Rows are points. The points of each table are mixes of a few directions, plus a little noise. How many directions does each table use, and how many do they share? Where both have some left over, give the other angles between the two spaces (their principal angles), to ten degrees, smallest first.

First (6 x 3):
| -20 | -19 |  78 |
| -14 | -13 |  56 |
|   0 |  -1 |   3 |
|  15 |  15 | -59 |
|   3 |   4 | -14 |
|  16 |  15 | -63 |
Second, 7 rows:
|  23 |  -2 |  -5 |
|  32 | -19 |  47 |
| -27 |  -5 |  35 |
| -74 |   0 |  44 |
|   4 |  19 | -67 |
|   2 |  12 | -43 |
|  40 |  -4 | -11 |
Directions: first 1, second 2, shared 1

First:
|  29 |  50 | -17 |  29 |  14 |  15 |
| -14 | -32 |   5 | -17 | -10 |  -7 |
|  37 |  69 | -19 |  38 |  21 |  18 |
| -13 | -34 |   3 | -17 | -11 |  -6 |
|  33 |  11 | -38 |  17 |  -3 |  21 |
| -70 | -63 |  68 | -51 |  -9 | -41 |
Second, 6 rows:
|   35 |  -45 |   54 |  -11 |   58 |   32 |
|  -20 |   67 |  -17 |    9 | -110 |  -15 |
|   -2 |  -23 |   22 |  -30 |   24 |  -10 |
|    6 |   20 |  -29 |  -12 |   -1 |  -13 |
|  -36 |   -4 |  -14 |   22 |  -14 |  -11 |
|   16 |  -15 |  -16 |   21 |   43 |   17 |
Directions: first 2, second 4, shared 1; angles 80

First:
|   7 |  -2 |  31 | -48 | -29 | -35 |  -6 |   8 | -29 |  -9 | -36 |
| -26 |  14 |  45 |  -5 | -61 |  72 |  -6 |  22 | -45 |  68 |  10 |
|  24 | -30 | -16 |   2 |  25 | -18 |  -4 |  10 | -13 | -58 |  21 |
|  33 |  11 |   0 |  -3 |  23 | -33 | -10 | -30 |  41 |  31 | -19 |
|  27 | -45 | -27 |  16 |  16 |  66 |  22 |  52 | -47 |  -2 |  80 |
|   1 |  18 |  44 |   8 | -15 | -20 | -53 | -27 |   5 | -12 | -33 |
| -13 |  20 | -43 |  69 |  17 |   1 |  12 |  -1 |  44 |  19 | -27 |
| -52 |  11 | -37 | -37 |  26 | -32 |  47 | -36 |  45 | -33 |   6 |
Second, 11 rows:
|  49 |  -9 | -32 |  27 |  36 | -58 |  -1 |   4 |  29 | -14 | -38 |
| -24 |   8 |  27 | -26 | -31 |  13 |   1 |   3 | -22 |  11 |  -5 |
| -10 |   4 |  22 | -21 | -33 |  12 |   5 |  15 | -26 |  25 | -12 |
| -12 | -10 | -28 |  35 |  54 |  37 |  -8 | -34 |  38 | -39 |  76 |
|  28 |  -5 |  43 | -47 |  31 | -48 | -55 | -60 |  18 | -60 |  15 |
| -60 |  12 | -27 |  34 | -33 |  82 |  49 |  41 | -20 |  49 |  23 |
|  29 |   3 |  31 | -41 |  -2 | -75 | -29 | -22 |   3 | -28 | -51 |
| -71 |  26 |   6 | -14 | -32 |  -2 |  18 | -13 |   3 | -16 | -26 |
|  17 | -18 |  23 | -11 |  13 |  59 | -20 |  -8 | -17 |   9 |  79 |
|  47 | -12 | -18 |  21 | -16 |  -4 |  21 |  54 | -24 |  56 | -37 |
|  10 |  -1 | -43 |  41 |  15 | -18 |  23 |  21 |  20 |   6 | -28 |
Directions: first 6, second 4, shared 4

First:
|  -24 |  -79 |   40 |    3 |   71 |  -32 |  -37 |  -38 |  -95 |   23 |  -36 |  -34 | -106 |  -78 |
|  -15 |  -51 |   26 |    2 |   49 |  -21 |  -23 |  -27 |  -61 |   17 |  -23 |  -21 |  -71 |  -53 |
|   -4 |  -18 |    9 |    0 |   17 |   -8 |   -8 |   -9 |  -22 |    4 |   -9 |   -8 |  -26 |  -16 |
|   14 |   49 |  -26 |   -3 |  -44 |   18 |   22 |   24 |   57 |  -15 |   22 |   21 |   65 |   48 |
|   -6 |  -22 |   11 |    1 |   20 |   -8 |  -10 |  -12 |  -25 |    8 |   -9 |   -9 |  -28 |  -21 |
|    7 |   21 |  -11 |   -1 |  -19 |    9 |    9 |   10 |   26 |   -9 |   10 |    9 |   30 |   21 |
|    2 |   11 |   -5 |   -1 |   -9 |    4 |    6 |    5 |   13 |   -4 |    4 |    4 |   14 |   11 |
|    7 |   23 |  -10 |   -1 |  -19 |    9 |   10 |   10 |   28 |   -6 |    8 |   10 |   29 |   23 |
|   20 |   69 |  -35 |   -3 |  -63 |   29 |   31 |   36 |   80 |  -20 |   30 |   30 |   93 |   67 |
Second, 9 rows:
| -24 | -26 | -17 |  30 |  39 | -31 | -10 | -37 | -15 |   3 |   7 |  -1 | -24 |  28 |
| -38 |  -4 |  25 | -38 | -36 |  12 | -60 |  30 |  20 |  -3 | -28 |   9 | -20 | -87 |
|  26 |  45 |  65 | -42 | -21 |  -1 |  68 |   1 |   7 |  41 |  40 | -27 |  41 | -15 |
| -36 | -29 |  18 |   3 |  17 | -47 |  24 | -48 | -45 | -25 | -13 | -15 |  38 |  41 |
|  23 |  25 |  27 |  -4 |   7 | -15 |  68 | -20 |  -3 |  28 |  37 | -21 |  30 |  33 |
|  96 |   9 | -41 |  27 |   6 |  60 |  20 |  50 |  -9 |  10 | -15 |   5 | -44 |   0 |
|   4 |  26 |  -4 | -10 | -21 |  22 | -24 |  28 |  48 |  24 |  18 |  14 | -20 | -36 |
| -41 | -21 | -47 |  35 | -33 |  -7 | -45 |  21 |  48 | -11 | -48 |  35 | -31 |  -9 |
|  -9 | -23 | -28 |  -3 |  41 |   6 | -42 | -25 | -50 | -66 |   2 |   2 |  30 |  45 |
Directions: first 1, second 6, shared 1

First, 11 rows:
|  23 |  -5 |  12 | -44 |  11 |  -6 | -38 |  -9 | -15 |  24 |  17 | -18 | -23 |  24 | -10 |  -3 |  -8 |  -1 | -12 |   1 |
| -54 | -22 | -12 | 121 |  -2 | -46 | 114 | -13 | -54 | -69 |  36 |  94 | -21 | -36 |  28 |  67 |  42 |  58 |  13 | -81 |
| -39 |   9 |  -6 |  53 | -21 |   8 |  37 |  -3 |   4 | -28 | -17 |   9 |  38 | -25 |  25 |   8 |  20 |  -8 |  18 |  -4 |
|  26 |  -2 |  17 | -58 |   9 |   0 | -56 | -14 | -16 |  31 |  14 | -34 | -18 |  31 |  -9 |  -9 |  -9 |  -9 | -14 |   9 |
|  52 |  -5 | -14 | -50 |  25 |   5 | -21 |  36 |  45 |  27 | -11 |   1 | -29 |   8 | -42 | -27 | -40 |   7 | -14 |  25 |
|  20 |  -8 |  10 | -32 |  13 | -11 | -26 |  -7 | -18 |  17 |  21 |  -6 | -28 |  20 | -10 |   3 |  -6 |   7 | -12 |  -5 |
|  39 |  -5 | -44 |   6 |  21 |   8 |  43 |  71 |  88 |  -4 | -35 |  45 | -15 | -30 | -46 | -27 | -44 |  21 |  -2 |  24 |
| -31 |   8 |  10 |  21 | -19 |   5 |   1 | -21 | -20 | -11 |  -2 | -14 |  28 |  -4 |  26 |   8 |  22 | -15 |  10 |  -4 |
| -34 |  20 |  15 |   7 | -28 |  22 | -19 | -26 | -11 |  -2 | -15 | -42 |  49 |   0 |  32 |  -6 |  23 | -36 |  14 |  16 |
| -49 |  20 |  10 |  35 | -34 |  20 |   5 | -24 | -11 | -17 | -19 | -27 |  58 | -13 |  38 |   1 |  29 | -31 |  19 |   8 |
|  47 |  -9 |   2 | -60 |  24 |  -5 | -40 |  12 |  10 |  33 |  11 | -10 | -38 |  25 | -32 | -15 | -29 |   8 | -18 |  11 |
Second (9 x 20):
|   4 |   0 |   8 |  -9 |   1 |  -1 | -14 | -12 | -17 |   7 |   7 | -15 |   2 |  10 |   2 |   4 |   0 |  -8 |  -2 |  -2 |
| -66 |  17 |  32 |  28 | -21 | -13 |  23 | -18 |  -5 | -19 |  18 |  23 | -16 | -12 |  55 |   0 |  52 |  21 |  14 | -14 |
|   8 | -17 |  21 | -12 |  15 | -30 | -14 | -32 | -65 |   6 |  51 |   9 | -44 |  27 |   0 |  34 |  12 |  22 | -14 | -40 |
| -21 |  13 |  -4 |  21 | -16 |  13 |  13 |   3 |  12 | -11 | -19 |  -5 |  32 | -16 |  13 |  -4 |   9 | -14 |  12 |  10 |
| -11 |   0 | -27 |  47 |  -5 |   4 |  50 |  20 |  25 | -27 | -19 |  29 |  18 | -32 |  -3 |   5 |  -2 |   5 |  11 |  -4 |
|  55 | -26 | -30 |  -9 |  28 |  -8 |   5 |  22 |   2 |   8 |   3 |  15 | -20 |   7 | -49 |  11 | -42 |  12 | -13 |  -6 |
|  37 |  29 | -12 | -73 | -11 |  63 | -73 |  34 |  81 |  45 | -74 | -85 |  64 |   5 | -26 | -72 | -46 | -71 |   4 |  92 |
| -49 |   6 |  33 |  20 | -25 |  -8 | -13 | -55 | -69 | -10 |  26 | -23 |  21 |  12 |  47 |  26 |  47 | -15 |   8 | -25 |
|  45 | -18 | -23 | -13 |  34 | -20 |  25 |  41 |  29 |   3 |  10 |  51 | -57 |  -6 | -43 |  -3 | -32 |  41 | -15 | -12 |
Directions: first 3, second 4, shared 3
